Each row of a before or after table is a point. One or more steps were done to the points. Then noise was added and the rows were shuffled. The steps act on columns, c1 being the first. Name the steps. A step turns or swaps two columns, mirrors them in a line or flattens them onto one, adds a multiple of one to another, or multiplies or shifts one. Angles are multiples of 10 degrees, from the lower column toward the higher: turns from -170 to 170, lines from 10 to 170 but not 90. Use the fewest steps. Two steps may share a column if one is a turn and the other turns, adds or multiplies; they go together, in the order done. Otherwise the lowest column goes first.

Before, 10 rows:
[[ -7  -6]
 [-12  -7]
 [-21   4]
 [ -8  15]
 [-16  -6]
 [ -4  -9]
 [-21  -7]
 [-20  -6]
 [  1  59]
 [ 10  -3]]
After (10 x 2):
[[-60  -9]
 [-62 -13]
 [-36 -11]
 [-13 -14]
 [-20 -11]
 [  2  94]
 [ 30  -5]
 [-61   5]
 [-25  25]
 [-49 -11]]
Steps: multiply c1 by 3; multiply c2 by 1.6

Before, 9 rows:
[[  3  10  10 -28  -9 -28]
 [-14 -48 -29 -16  12  -1]
 [ 11 -28  -4 -23  -5  95]
 [ 28 -45   6 -23 -32 -26]
 [  2 -13 -43  -7 -27  -2]
 [ 23   3  -6 -41  18 -32]
 [ -3   5  -3 -12  13 -32]
 [ 12  -3  -5   3   3 -29]
 [  1   1  11 -30 -46 -24]]
After:
[[-14 -10 -11 -10 -29 -26]
 [-18 -17   1  13  -9 -26]
 [-13 -50  28  14 -16  10]
 [-11 -20  -9 -50 -26 -17]
 [ 13 -62  -6 -30 -22 -43]
 [ 54  40   3  -7 -22  74]
 [ -2 -13  48 -25  -4   1]
 [ -3 -24   3   4   3 -32]
 [  5 -22   3  14 -40 -38]]
Steps: add 0.7 times c6 to c2; turn c1 and c6 by -30 degrees; multiply c3 by -1; swap c4 and c5

Before (14 x 12):
[[ 38  71   8   8  70 -36  14  -6 -30   5  41  14]
 [  8 -60 -49  24 -91  34 -50 -15   8  -3  -3 -56]
 [-41 -83 -38  51 -95 -33 -48  63 -13 -30  -7 -24]
 [ 17  34   4 -28  79 -38  30 -34  33  -7  19  33]
 [ 25  24  45   7  31  30   4  20 -18 -12 -51  34]
 [ 22 -55   2 -16  16  42 -16  17 -28 -19  17  47]
 [ 25  15 -25 -11  64 -46  27  -9 -48  25  23 -41]
 [-37  -2  16 -40  40  37  -6   9 -21 -23 -33   9]
 [ 55 -29  10 -48   9 -23  -3  -6 -16 -33 -39  17]
 [  1 -58 -94  20 -73 -23 -19  39   2  55 -15 -12]
 [ 41  19 -56   9  85 -27 -25  10  -2 -17  -6  -7]
 [ 29 -12  17  -4  47  40  60  22   7 -42 -12  -2]
 [ 40 -19  25 -53  14  20 -25  47  30   2   4 -17]
 [ 12  38  -5 -49   1  48  22  33 -23 -65  -5  22]]
After, 14 rows:
[[-60  -7 -22   4  89 -24  49  10  -6  16  -7 -10]
 [-22  -6  19 -48 -24  56  -8  28 -28  68  -2  24]
 [ 25 -13  52   8  38  33   5  19 -17  18 -50  34]
 [ 18  63 -74  50 -68 -10  21  63 -12  12 -10 -14]
 [-47 -16  15  -6  61 -46  -7  -7 -51 -25  17 -36]
 [-16  20  48  -1  43  45 -31  23  11  43 -17  -3]
 [ 38   7 -18 -36  20  43 -15   5 -18  18 -30   9]
 [-34  39 -53  21 -74  36  38 -18  10 -15  -8 -57]
 [  3  10  37 -55 -14  36  40  42  38 -13   0 -20]
 [-25  27  42 -48 -12 -24  31  -8 -22  20 -41  17]
 [ -1  41   5 -16   9  45  31  22 -26  12  23  50]
 [-61  21 -62  19 -67 -20  15  37  -3 -69 -13  -8]
 [-18 -17  28 -21  63 -51 -13 -38  33  12  20  45]
 [-26 -58  38  14  73 -40   7  -8 -38  11  43  10]]
Steps: turn c1 and c7 by 150 degrees; turn c1 and c3 by -50 degrees; multiply c2 by 0.7; turn c2 and c10 by 160 degrees; add 0.5 times c4 to c5; add 0.3 times c8 to c6

Before:
[[ 19  19 -26  16  22 -10  14 -20 -38 -44 -28   4  22  16  61 -61 -20  35
   -1  46]
 [ 12  10 -27 -14  21 -19 -10   4  58 -46  -7  16 -40  13   9  29   5  12
   33  16]
 [ 24  -4  29  34  20 -20  -9  29   7 -18   2 -28 -26 -19 -14   8 -20  35
   -9   0]
 [  7   3  94  18   6  58   1   1  -4  -1 -17  11 -30   5 -31  21 -25  33
   42 -13]
 [ 24   7  -5  17  12 -24  36   7 -38   2  -7   5 -30   1  41  19 -22  21
  -15 -11]
 [ -4  35   8  29  15 -21 -11 -16  -1 -21  13  10 -16 -17  55 -16   4  28
  -16   8]
 [ 14   7 -30  -2 -25  37  33 -21  -9 -12   9  -5 -26  -4 -84 -17 -19  -5
   -1   8]
 [ 56   4  23 -76   7 -27   5 -14  63 -37  23 -95 -39 -25  45   1  -6  30
  -14 -12]
 [  7   2 -12   4  13 -28  93  86 -37 -17 -28 -11 -21 -13  56 -32   6  35
  -18   8]
 [  1  34 -24  23  21   9  -1 -19  15  11 -29  16  82  11  52  27  -7 -27
   -5  37]
 [  6  -2 -21   9  21  28 -13  58 -19   9 -21 -10  25 -17  50  23  -4 -25
   -8  29]]
After:
[[ 19 -20  39  16  21 -10 -13 -20 -38  32 -28  -1  22   8  60 -61   2  35
   -1  45]
 [ -4 -36   0  29  16 -20 -11 -17  -1  22  14  -4 -17 -14  54 -16  -4  28
  -16   9]
 [ 25   9 -21  35  19 -20   5  30   6  27   2  27 -26 -23 -14   7  -8  35
   -9   1]
 [  1 -36  18  24  21   8 -13 -18  14 -19 -30 -10  82   7  51  27   2 -28
   -5  37]
 [ 23  -9   4  18  12 -24  33   6 -38  -4  -8  -3 -30  -6  40  18  -2  22
  -16 -12]
 [  7  -4 -88  18   7  57  62   2  -5  33 -17 -11 -30  -5 -30  21  -2  33
   43 -13]
 [ 14  -5  32  -3 -25  37  10 -20  -9   0   9   6 -26  -9 -84 -18  -4  -5
   -1   8]
 [  5   4  17   9  20  28 -24  57 -20 -14 -21   9  26 -16  50  23  -5 -25
   -9  29]
 [  7   0  17   3  14 -28  81  86 -38  12 -28  11 -21 -12  57 -31  -4  35
  -18   8]
 [ 56  12 -10 -74   7 -28  11 -14  63  42  24  94 -39 -24  46   0  -9  30
  -14 -11]
 [ 12 -13  41 -15  21 -19 -39   4  58  35  -7 -14 -40  14  10  29   4  11
   33  15]]
Steps: turn c2 and c12 by 170 degrees; turn c3 and c10 by 160 degrees; add -0.7 times c3 to c7; flatten c14 and c17 onto the line at 20 degrees
